Every row gives one point. To make a cloud, some directions were put in groups of two or more. Within a group, all points are equally far from the middle, so they leave a hole (a ring in 2 directions, a hollow ball in 3). The other directions are filled evenly. Then the cloud was stretched, turned, moved and blurred a little. Count the holes, and give their numbers of directions, smallest first.
(in the rows, 128 means zero)

Cloud:
[[105 133  83]
 [118 133  71]
 [111 105  74]
 [ 90 136 112]
 [164 124 114]
 [143 106 165]
 [163  86 119]
 [155 165  91]
 [141  98  94]
 [105 120  88]
 [138  86 128]
 [129 171 132]
 [ 99 128 134]
 [139  96 146]
 [148 143  68]
 [104 151 108]
 [167 112  98]
 [132  79 134]
 [150 160  92]
 [160 130 167]
 [136 170 117]
 [154 114  84]]
Holes: 0

Cloud, 49 rows:
[[134 140 154 106  72 119]
 [149 108 174 155  89  93]
 [ 93  94 115 145 127 165]
 [155 128 126  79 121 151]
 [146 129  92 108 170 127]
 [121  80 164 149 103 104]
 [114  94 125 181 131 133]
 [100  95 135  72 106 141]
 [ 87 159 137 108 149 155]
 [ 85 148  89 119 129  99]
 [ 89 129 154  72  82 121]
 [116 161 126 149 142 176]
 [171  99 129 108 112 103]
 [113 116 120 119 168  95]
 [162 117 134 111 154 101]
 [141  77 160 126 142 173]
 [ 82 113 138 157 159 136]
 [145 127 148  94 108  95]
 [157 144 145 121 155 138]
 [126  98  75  96 157 171]
 [117 131  67 129  89 120]
 [149 134  83  88 163 176]
 [ 68 158 126 105 107 107]
 [156 131 126 103 131  88]
 [ 93 113 164 150  93  92]
 [119 108  72 132 143 171]
 [ 85 109 112  75 160 179]
 [118 148 149  76  98 139]
 [136  84 117  88 108 178]
 [ 95 164 120 144 102 120]
 [113 116 165  96 128 143]
 [105 116  98 162 134 158]
 [129 124 168 155 124 160]
 [ 98 109 111 175 146 114]
 [142 108 147  96  65 121]
 [ 87 133 102 145 171 143]
 [ 96 157 100 141 106 151]
 [103 136 139 156  89 131]
 [107 132  58 113 125 152]
 [ 80 100 123 133 154 151]
 [114 120  64 108 129 122]
 [ 98 114 126  72 161 171]
 [167 133 132 162 105 115]
 [159 102  94  92 107 119]
 [135 130  88 178 162 111]
 [147 108 111 113  69 146]
 [101 159 112 153 103 118]
 [148  90 116 161  83  99]
 [ 83 136 125 104 164 141]]
Holes: 1 (4)

Cloud:
[[139 103  98 112 156  77 150 101]
 [110  99 123 138 135 182 138 134]
 [147 174 112 131 128 173 112  60]
 [173 162 117 132 124 103 143  71]
 [128 179 123 141 184  92 121  66]
 [106 158  80 113 107 105 145 103]
 [107 129 195 149 153 139 100 126]
 [133 116 101 139 168 134  89 144]
 [151 111 133 165 125 145 131  66]
 [164 133 129 118 190  96 137 118]
 [116 154 112 139 154 139 145  52]
 [106 152 132 164 163  88 146 167]
 [147 127 191  99 153 150 128  98]
 [135 156 155  86 115 167 134 123]
 [107 175 127 149 117 123 179 161]
 [143  78 105 121 135 135 163 108]
 [138 171 135 153 165 177 132 152]
 [122 209 151 158 154  87 117 100]
 [108 125 120  94 162 145 142  94]
 [127  97 137 113  94 154 108 143]
 [ 94 141 144 123 167 162 148 128]
 [143 126 113 157 140 175  96 100]
 [118 169 103 156 105 139 117  81]
 [167 164 108 109 109 138 120  76]
 [125 117 144 144 147  94  69  88]
 [ 95 162 177 161 168 109 122 132]
 [112 128 128  66 132 137 121 126]
 [177 118 129 120 165 137 135 165]
 [137 176 147 150 154 182 126 149]
 [ 95 125 102 104 158 160 145 118]
 [159 145 158  85 136 130 133 160]
 [108 186 158 130 104 124 152 119]
 [164 114 120 132 180 105 135  92]
 [133 177 138 191 136  94 112 100]
 [174 165 129 115 112  99 103  83]
 [143 185 126 150 184 114 157  91]
 [158 121 137  96 102 130  95  86]
 [121 130 172 169 135  93 167 136]
 [187 130 125 150 147 136 139  87]
 [ 99 157 142 156 106 140 170 135]
 [106 104 150 156 116 110 166 115]
 [137 178 127 101 152  77 130 148]
 [110 138 146  94 167 145 157 128]
 [143 136 121 169 156 172  96  87]
 [144 177 113 124 142  96 191 141]
 [102 106 114 136 149 175 124 122]
 [143 164 132 191 136 108 140 119]
 [143 195 112 120 137 138  93 139]
 [151 124 119 169 172 151 109 103]
 [ 93 138 138 111 140 161 121 171]
 [103  89 143 151 157 131 136 100]
 [136 129 159  90  87 111 139 113]
 [102 130 112 155 160 157 130  81]
 [106 162  94 140 154 101 136  80]
 [130 125 149  91  91  97 136 100]
 [133 180 160 155 134 141  92 151]
 [147 185  84 135 133 122 157 111]
 [ 98 183 160 134 113 113 146 123]
 [127 134 177 141  97 142 118 147]
 [132 170 193 122 178  95 137  93]
 [135 166 100  98 128  77 110 104]
 [ 95 140 120 141 151 110  74 100]
 [ 82 125 166 141 149 118 120 140]
 [166 163 119 126 140  97 188 130]
 [139 140 181  91 144 156 124  96]
 [150 148  97 123 143  95 158  76]
 [123 102 173 119 118 121  86 101]
 [130 149 132 148 159 176 144 176]
 [135 159 138 126 115 158 150  45]
 [128 157  91 117 153 166  90 115]
 [145 122 189 105 108 125 117 123]
 [119 177 149 185 161 124 165 122]
 [150 148 110 169 138 152 160 168]
 [142 159 102 139 130 147  97 179]
 [107 112  86 148 158 153 133 117]
 [119 146 196 153 104 144 100 118]
 [128 115 162 148  87 130 148 112]
 [143 168 135 169 179 168 118 131]
 [130 176 168 122 109 181 134  82]
 [131 166 145 122  99 136 138  46]
 [119 126 176 101 163 116 127  66]
 [126 141 170  83 148 117 133 131]
 [127  99 142 139 121  91 151  75]
 [101 142 148 120 166 164 134  83]]
Holes: 3 (2, 2, 3)

Cloud, 103 rows:
[[180 165 119 183 105 131 114 117 109]
 [140  95 143  66 154 156 119 146 126]
 [170 128 180  94 101 127 159 118 118]
 [169 103 142  76 176 121 139 107 136]
 [126 105 113 140 118 170 111 136 159]
 [128 127 101  87 124  78 144 102 124]
 [162 167 156 151 119 153 158 136 134]
 [163 134 174 172 136 110 132 117 103]
 [152 175 114 142 103 118 145 148  90]
 [160 128 147  90 152  89 111 163 106]
 [130 141 122 134 178 163 146 118 119]
 [109 104 121 111 151 153 146  84 100]
 [153 142 157 112 154 104 126 137 168]
 [130 111 108 104 138  84  64 120 134]
 [189 110 141 134  89 119 165 112 151]
 [133 136 124 161 115  62 102 136 107]
 [172  92 141 102 150 102 120  83  83]
 [113 129 108  80 117 101  91 111 147]
 [162 147 137  82 140 163 148 126 109]
 [188 120 142 111  66  93 125 131 152]
 [186 117 106 131  81 148  86 131 133]
 [209 126 116 152 139 106  91 132 109]
 [168 111 122 128 117 171 112  87  95]
 [168 151 107 167  93  76 114 119  83]
 [139 110 105  76 130 112 107 169 135]
 [153  91 153 109  96 138 113 168 108]
 [139 116 122 105 130 185 107 140 140]
 [156 100 107  98 143 159 158  85 157]
 [190 121 148 115  74 133 152 113 160]
 [165 123 130 129 144 154  80 130 169]
 [136 114 112 105  59 103 114 147 114]
 [144 151 136 122  69 116 101 139 103]
 [131 100 121  76 127 119  79 105  87]
 [183 133 112 125 113 116 151  67 138]
 [131 105 129 108 109 149  78  93 106]
 [145 135  76 132 125 134  85 143 152]
 [154 128  76 123 106 151  97 132 161]
 [123 111  79 116 101 108 127 135  92]
 [135 140  85 129 100 108 155  82 134]
 [191 174 139 146 121 116 133 125 162]
 [171  90 139 159  96 140 139 141  99]
 [151 104  93 170  93 118 113  97  84]
 [143 122 128  90 113 117  84 148  79]
 [201 115 118 148 111 149 152  92 142]
 [183  98 135 100 132 113 143  81  92]
 [151  79 127 126  86 155  96 143 112]
 [160 128 137 113  91 178 143 133 113]
 [124 135  92 146 151  94  88 126  91]
 [180  82 109  79 123  87  88 123 151]
 [159 107  79 147 128 161 112 113 170]
 [139 149 114 135 128 178 157 105 126]
 [116 128  90 128 145 143 155 104 107]
 [163  93 121 114  71  88 136 148 112]
 [131 109 163 123  90 124 125  83  68]
 [186 124 113  85 140 100 149 140 121]
 [142 114 119 142 151 130  69 145 142]
 [197 145 126 139  94 114 111 163  94]
 [148  96 175  70 155 126 123 117 135]
 [195 152 130 124 146 136 127 161 166]
 [145  58 144 106 126 131  89  97 156]
 [111 132 130 171 146 108 110 107 138]
 [151  82 123 101 144 179 126 147 126]
 [166  60 122 129 150 140 121 123 155]
 [194 119 158 101 125 176 133 118 125]
 [180 132 133 164 144 170 139 136 117]
 [188  56 116 133 101 131 105 118 140]
 [151 119  74 153 138 130 105 154 129]
 [156  87 102  98  82 159 103 131 157]
 [150  81 154  94 120 110 102 166 106]
 [160  88 179  87 127 123 114 150 117]
 [172 144  83 152 136 143  90 120 146]
 [133 124  85 150 126  91 110 155 104]
 [142 115 103 162  76  98 128  75 106]
 [163  98 121  95 119 114 110 170  85]
 [147  74 128  71 141 112  80  96 147]
 [191 105 102 118 136 127  92  86 163]
 [118 103 164  84 144 160 130 114 106]
 [173 118  89  88 163 107 124 121 109]
 [137 133  96  86 135  88 102 147 153]
 [129 145 126 100  93 122 158  75 129]
 [160 113 145 120  58 118 142 125 158]
 [156 147 168 102 144 104 114 153 141]
 [206 134 167 110 112 108 115 148 110]
 [130 110 117  84 122 116 147 101 181]
 [147 108 122 120 196 141 101 119 150]
 [168 168  96 123 142  86 108 148 130]
 [155 155 145 121 173 147 114 113 162]
 [152 165 110 158 144  94 131  99  77]
 [157  91  70 116 161 122 100 109 122]
 [165  84 128 123  92  92 130  75  87]
 [200 122 111 100 113 111  85 158 114]
 [143 121 161 104 102 114 100  69 109]
 [142 145 148  71 144 106 141 109  95]
 [171 136  87 106 157 121 104 158 110]
 [202 128  98 149  76 132 132 119 118]
 [172 165 102 136 133 110 108 166 103]
 [158 164 146 146 146 109 144  73 109]
 [204 125 116 144 152 100  93 128 107]
 [132 138 154 129 127 139  91 119  74]
 [165  85 147 131 153 131 148 116  90]
 [199 137 117  95  88 113 101 113 113]
 [125 140 140 110 149  75 129 111 148]
 [164 135 111 119  79 127 114 150 176]]
Holes: 1 (9)

Cloud:
[[114 174 143 143 103 138 152 163  92]
 [124 163 105 148 125 147 114 142 140]
 [135 130 185 110 130 123 164 156  76]
 [103  97 108 147 143  95 104 128 149]
 [129 137 167 152 131  66  78 106 138]
 [132 133  87 142 152 105 117 100 147]
 [136 129 107 148 165 161 131  90  67]
 [ 96 119 111 109 162 104 118 112 138]
 [ 91 147 146 144 170 107 107 141 114]
 [104 136 122 164 185 112 113  86  87]
 [106 120 124 105 112 122  80 177 114]
 [106 128 153 113  97  91  73 176 133]
 [126 101 125 145 103  97  71 105 163]
 [143 133 172 100 148 111 130 124 131]
 [ 95 121 172 121 116  88  61 147 113]
 [119  67 171 148 122 100  93 151 180]
 [132 123 123  77 109  79  84 131 161]
 [127 103 115 178 116  94  67 106 130]
 [125 197 171 144 154 100 121 164  89]
 [160 148 119 113 161 113 170 154  83]
 [124 134 170 154 125 142 129 148  96]
 [152 115 162 105 137  86 109 181 183]
 [158 109 129 167 129 131 120 170 139]
 [108 100 136 160 129  93 109 139 160]
 [126 200 161 140 113 112 136 136 135]
 [ 99 133 122 159 146 155 105 176  87]
 [123 143 156 143 111 148  78 176 127]
 [120 132 140 120 101  98  65 179 128]
 [139 130 191 167 104  76 122 127 166]
 [102 176 151 152 128 135  96 178 118]
 [123 114 150 130 115  70 137 115 112]
 [100  83 135 130 153  87 122 102 105]
 [160 159 165 112 105  77 150 182  94]
 [167 138 112 160 171 127 135  58  87]
 [110 137 120 156 169 133 146  93  89]
 [104 137 166  95 108  61 122 140 147]
 [179 138 141 150 101 124 121 151 111]
 [108  73 129 132 117 120 118  83  97]
 [157  70 138  99  98  93 126 125 134]
 [160 147 144 157 129  82  76 144 178]
 [186 129 158  86 103 119 153 151 160]
 [146 139 117 153 114 149 123 152 121]
 [ 86 157 183 131 132  54  80 145 110]
 [ 93 130 117 156 135 122 125  65 125]
 [179 105  92 148 128 164 110 111 107]
 [111 118 111 149 128 153 162 167 124]
 [125 105 138 142 112 124  73  99  86]
 [116  81 125 187 133 106  85  76 119]
 [160  78 148 104 145 111  60 117 183]
 [115 112 130 163 170 115 120  58  95]
 [160 106 116 121 136 115 139 110  60]
 [136  98 151 125 146  69  96 117  88]
 [132 112 140 141 133 105  92  49 132]
 [126 110 142 182 104 118 141  98  58]
 [ 90  90 171 113 113  94 101 121 156]
 [ 94 106 115 161 100 110  82 114 162]
 [103 118 131 164 148 102  88 122 143]
 [168 156 110 114 106 140 137 142 149]
 [117 107 109 106 110 144  93 157 110]
 [124 124 156 175 133  98  67  74 131]
 [113 121 102 159 110  95 110 153 110]
 [163 138 159  93 142 116 151 137  72]
 [160 118 164 103 134 103 139 146 157]
 [136 146 140 165 126 108 137 140  52]
 [165 178 100 141 144 119 167 126  60]
 [129 164 151 150  89 143 135 151 103]
 [133 101 178 122 105  65 112 168 120]
 [118 122 138 105 131 157  98 140  85]
 [114 114  81 102 104 113  97 129 143]
 [136 101 131 118 154 152 144 131  94]
 [146 135 198 159 113 112 140 139 130]
 [121 125 149 148 103 165  88 152 114]
 [181 153 175 146 126 116 140 100 107]
 [106 107 158 137 145 156 147 135  86]
 [139 166 106 128  84 116 135 149 111]
 [134 115 109 131  86 147 127 141 113]
 [179 116 152 124  72 113 120 169 140]
 [ 87  92 135 102 137 108  60 127 170]
 [117 156 127 145 160 122 149 172  88]
 [126 136 190 138 135 105 135 111 126]
 [115 118 120 115 154 136 104 152 147]
 [141 167 153 126  67  78 126 153 132]
 [106 121 114 158 124 101 116 122  78]
 [104 102 179 127 116  91  84 124  98]
 [144 128 160 131 142  94  95  50 128]
 [123 122 137 129 104  68 105 153 140]
 [125 164 160 131  94  92 102 178 102]
 [ 86  78 144 158 147 132 134  68 109]
 [ 82  81  97 161 115 138 102  88 154]
 [162 128 126 157 104  92 156 148  86]
 [151  88 150  97 116 139  96 161 113]
 [ 69 127 153 149 120  92  86 149 157]
 [129  93 130 173 140  91 113  61  87]
 [112 133 119 107 111  91  89 154 125]
 [141 101 112 143  95  86 120 168 135]
 [118 131  90 103 125 159 148 169 115]
 [138 146 101 124 128 104 159 130  65]
 [ 86 120  83 136 105 126 108  81 131]
 [184 153 120 153 145 121 158 109  90]
 [157 181 126 107 103 133 128 150 141]
 [121 109 159 127 134  72  80 113 134]
 [120 145 109 116 134 143 134 179 107]
 [115 109 118 164 111 115 100 109 174]
 [124 134 156 159 113 110 127  91 149]
 [109  48 111 178 119 119  76 105 141]
 [158 133 148 132 104 131  86 147 106]]
Holes: 1 (2)
